Each row of a before or after table is a point. One or more steps were done to the points. Then noise was added and the rows were shuffled. The steps act on columns, c1 being the first. Name the steps. A step turns or swaps two columns, mirrors them in a line or flattens them onto one, adds a multiple of one to another, or multiplies or shifts one. Angles are multiples of 10 degrees, from the lower column toward the higher: turns from -170 to 170, lines from 10 to 170 but not 90. Use the fewest steps. Two steps may share a column if one is a turn and the other turns, adds or multiplies; they go together, in the order done. Otherwise the lowest column goes first.
(in the rows, 128 means zero)

Before (8 x 3):
[[ 96  75 179]
 [163 151 127]
 [127  91 175]
 [154  74 132]
 [164 161 152]
 [137 128 157]
 [173  91 169]
 [142  87 115]]
After (8 x 3):
[[205 108 168]
 [162  93 175]
 [143  67 178]
 [152 130 157]
 [169  83 131]
 [154 159 127]
 [162 174 153]
 [148  97 115]]
Steps: turn c1 and c2 by 20 degrees; add 0.5 times c3 to c1

Before (8 x 8):
[[ 95 177 121  57 141 131 147 127]
 [149 120  77 151 129  33 130 122]
 [152 107  29 131 149 144 106 135]
 [ 96  94 142 150 152  98 112  95]
 [105  90 116 145 128 168 160 120]
 [134 130 143  98 162 127 143 132]
 [116  73  92  33 153 164 123  88]
 [140 176 135 130 178 152 134  32]]
After (8 x 8):
[[107 129 111 137 165 108 139 122]
 [ 39 148 145 170 131 101  97 193]
 [115 145 187 104 153 135  43 134]
 [174 131 139 148 132 126 153 176]
 [200 127 145  98 127  67  81 135]
 [117 146 101 140 126 174 106 157]
 [110  32 121 117 125 148 134 172]
 [ 83  87 115 185 137  96 116  99]]
Steps: turn c1 and c4 by -110 degrees; turn c1 and c6 by 40 degrees; add 0.5 times c8 to c5; turn c2 and c8 by -140 degrees; turn c3 and c7 by 110 degrees

Before (9 x 12):
[[160  97  91 129 106  93 189 142 116 175 115 160]
 [102  62 144  85 148  89  88 132 148 122 143  83]
 [ 94  92 148  67 128 104 121 171 149 109 139 105]
 [160  96 179 116 188 143 156 173 141 190  70 176]
 [119  81  81  88 172 113  90 176 166 174 129 114]
 [108 168 114  89 158 123  96 103  93 130 165 122]
 [ 84 127 109 149 183  83 105 189  82 136 119 124]
 [123 158 160 118 110 142 160 116  94 192 173 151]
 [144 143  87 156 111 135 189 166 148 155 169  73]]
After (9 x 12):
[[165 120 111 164 190  94 104 138  73 127 120 122]
 [139 134 144 102 159  76  88 124 147  64 143  39]
 [118  80  91 140  89  95 186 131 113  98 114 193]
 [150 128 114  93 159 111  97 134  99 170 167 116]
 [108  63 159 113 127 136 160 133  98 157 171 174]
 [117  99  88 153 108 144 190 125 142 144 168  18]
 [115 146 148  80 157  83 123 127 141  91 138  84]
 [199  66 177 111 117 139 157 126 133  95  70 225]
 [168  84  81  93 151 100  88 126 157  79 129  97]]
Steps: turn c1 and c5 by -70 degrees; turn c2 and c10 by 90 degrees; turn c4 and c6 by 20 degrees; flatten c8 and c9 onto the line at 100 degrees; multiply c12 by 2

Before (8 x 24):
[[124 139  57 101  87 119 151 124 142 122 184 154 129  65 131 175 168 135
  159 106 120 107 168  55]
 [148  57 115 143 158 117 126  85  67 146 149 184 125 170  94 167 119  71
  102 112 118 132 176 176]
 [ 52 139 116 130 139 107 154 189 121 141 127  39  88  60 117 111 133 118
   84 171 139 186 179 158]
 [147 140 154 136 129  95 136 109  87 142 177 116 107 188 151 134 130 114
  124 109 164 172 212 144]
 [ 56 106 109 200 142 172 147 128 151 177  99 141  90 137 133 117 116  47
  187 108 128 142 121 182]
 [104 143  78 152 152 132 129 119 128 128 189 146 172 102 207 113 120 121
  158 136 123 120 156 166]
 [132 141 100 138 135  85 114 179 104 173  89 141 121 132 175 118 135 123
  120  98 112 115 120 151]
 [114 138 114 120 170 101  86 109 165 153 165 129 103 223 129 143 116 121
  150  74 152  91 141  73]]
After (8 x 24):
[[127  95 239  78  88 121 151 123 112 125 185 155 154 172 133 151  60 132
  156 105 122 111 165  60]
 [105 151 246  96 148 129 129 118 143 127 189 145 162 114 207 100 107 120
  156 135 122 118 157 167]
 [128 147 181 125 147  81 115 178 114 172  90 143 128 115 176 138 107 124
  119  97 109  68 121 149]
 [148 129  67 180 153  91 138 108  95 139 176 115 124  97 152 152 143 112
  122 108 164 156 212 141]
 [ 54 129 182 109 125 172 151 127 154 177 101 143  84  60 130 140 127  44
  187 107 129  94 119 184]
 [ 54 148 144  64 144 108 152 191 132 140 124  40 101 151 117 162 121 119
   83 170 137 174 178 157]
 [149  62 166 165 190 117 125  85 102 145 149 183  96  96  94 106 130  72
  101 114 119 114 178 179]
 [113 120 177 218 135 100  84 112 183 152 166 132 124 101 128 162 131 120
  149  74 154  68 140  71]]
Steps: turn c2 and c16 by 60 degrees; turn c13 and c16 by -50 degrees; turn c3 and c17 by 150 degrees; multiply c3 by 2.5; turn c4 and c14 by -110 degrees; turn c5 and c9 by 40 degrees; add -1 times c10 to c22
